Each row is a point. Any point is a mix of the corners, with weights that add up to 1. It lies inside the corners' shape when no weight is negative. Is each point inside? If not, which corners have a negative weight?

Corners:
(1): [-0.092 0.035 0.084]
(2): [-0.001 -0.006 -0.064]
(3): [-0.057 -0.028 0.002]
(4): [0.054 -0.026 0.036]
Points:
[-0.051 -0.021 0.006] => inside
[-0.044 0.011 0.022] => inside
[-0.005 -0.013 -0.027] => inside
[-0.040 0.010 0.007] => inside
[-0.042 0.008 0.075] => outside (2)
[0.019 -0.014 -0.002] => inside
[-0.035 -0.018 -0.017] => inside

Corners:
(1): [0.007 0.019 -0.008 -0.088 0.066 0.024]
(2): [0.003 0.020 -0.075 -0.021 0.006 -0.029]
(3): [-0.011 -0.011 0.062 0.036 -0.005 -0.057]
(4): [-0.042 -0.010 0.003 -0.068 0.000 0.066]
(5): [0.037 -0.011 0.091 0.044 -0.060 -0.018]
(6): [-0.023 -0.038 -0.059 0.057 -0.025 0.031]
(7): [0.077 -0.084 0.002 -0.060 -0.021 -0.042]
Points:
[0.010 0.007 -0.016 -0.025 0.008 -0.009] => inside
[0.000 -0.027 0.010 0.013 -0.010 0.010] => outside (2)
[0.056 -0.062 0.000 -0.049 -0.014 -0.030] => inside
[0.014 -0.016 -0.004 -0.054 0.006 0.022] => outside (3)
[0.026 -0.034 0.026 -0.026 -0.007 -0.001] => outside (2)

Corners:
(1): [0.001 0.038 0.036 -0.053 0.032 -0.021 0.083 -0.076 -0.089]
(2): [0.015 0.020 -0.051 0.025 -0.004 -0.003 0.023 -0.020 -0.069]
(3): [-0.008 0.004 0.027 -0.018 0.036 -0.008 -0.027 0.011 0.011]
(4): [0.045 0.058 -0.049 0.007 0.006 0.036 0.033 0.001 0.023]
(5): [-0.050 0.040 0.081 -0.029 0.026 0.002 -0.005 -0.029 -0.086]
(6): [-0.078 -0.042 0.100 -0.051 -0.081 0.004 0.046 -0.015 0.052]
(7): [-0.006 0.072 -0.043 -0.009 0.022 -0.015 0.004 -0.058 0.031]
(8): [-0.015 -0.006 0.053 0.154 0.007 0.023 -0.004 0.002 -0.042]
(9): [-0.024 0.005 0.053 0.012 -0.076 -0.073 -0.038 0.017 -0.103]
(10): [0.046 -0.003 -0.021 0.013 -0.070 0.040 0.030 -0.079 0.021]
Points:
[-0.015 -0.003 0.007 -0.034 -0.062 0.005 -0.002 -0.048 0.000] => outside (1, 4, 8)
[-0.041 0.015 0.030 0.014 -0.042 -0.001 0.014 -0.005 -0.004] => outside (1, 3, 10)
[-0.032 -0.010 0.046 0.045 -0.046 0.007 0.007 -0.028 -0.004] => outside (1, 3, 4)
[0.000 0.018 -0.004 0.010 -0.013 -0.012 0.010 -0.019 -0.054] => inside
[-0.007 0.008 0.017 0.007 -0.036 -0.009 0.010 -0.017 -0.034] => inside
[-0.008 0.036 -0.002 -0.003 0.000 -0.015 0.003 -0.031 -0.019] => inside
[0.001 0.021 0.013 -0.010 0.003 0.001 0.013 -0.027 -0.013] => inside

Corners:
(1): [0.013 0.039 0.024 -0.018 -0.031 0.001 0.024 0.132 -0.045 0.035 0.014]
(2): [-0.002 -0.032 -0.022 0.038 0.041 0.022 0.036 -0.029 -0.002 -0.003 -0.008]
(3): [-0.002 0.027 0.004 -0.023 -0.037 0.022 -0.013 -0.005 -0.030 0.086 -0.036]
(4): [-0.030 0.005 -0.002 -0.066 -0.025 0.056 -0.003 -0.005 -0.020 -0.016 -0.031]
(5): [-0.002 0.041 0.026 0.077 0.012 -0.015 -0.028 0.008 0.008 -0.043 0.067]
(6): [0.056 -0.007 -0.115 -0.058 0.039 -0.027 0.051 -0.014 -0.014 -0.086 -0.078]
(7): [-0.007 0.050 -0.021 -0.048 -0.007 0.055 -0.066 -0.008 -0.009 -0.024 0.104]
(8): [-0.219 0.031 -0.010 -0.016 0.010 0.059 0.024 -0.054 -0.064 0.108 0.028]
(9): [-0.029 0.035 -0.010 0.051 0.015 0.046 -0.033 -0.016 0.122 -0.036 -0.012]
(10): [0.020 0.062 0.032 0.118 0.069 0.040 0.003 0.031 0.018 -0.064 -0.019]
(11): [-0.023 0.051 0.022 -0.063 -0.006 -0.019 -0.077 0.050 -0.031 0.040 -0.006]
(12): [-0.021 0.037 0.017 -0.055 -0.011 0.028 0.028 -0.008 -0.030 0.076 0.059]
Points:
[-0.012 0.032 -0.010 -0.019 -0.001 0.021 -0.003 0.021 -0.010 0.005 0.020] => inside
[-0.024 0.029 0.009 0.020 0.005 0.027 -0.022 -0.014 0.001 0.008 0.030] => outside (1, 6)
[-0.001 0.030 0.031 0.004 -0.004 0.025 -0.013 0.019 0.004 0.023 -0.003] => outside (6, 7, 8)
[-0.043 0.048 -0.009 -0.018 0.003 0.039 -0.016 0.001 0.007 0.031 0.019] => outside (2, 4, 5)
[-0.009 0.026 -0.020 0.010 0.032 0.009 0.008 0.003 0.002 -0.018 0.013] => outside (3, 4)
[-0.008 0.029 -0.006 0.031 0.023 0.037 0.000 0.008 0.001 -0.027 0.005] => outside (11, 12)
[0.021 0.043 0.003 -0.008 0.006 0.006 -0.028 0.034 0.005 -0.018 -0.010] => outside (2, 8)
[-0.018 0.031 0.003 -0.027 -0.002 0.024 0.001 0.008 -0.009 0.024 0.016] => inside
[-0.025 0.018 -0.003 -0.004 0.006 0.022 0.010 -0.001 -0.006 0.007 -0.006] => outside (7)
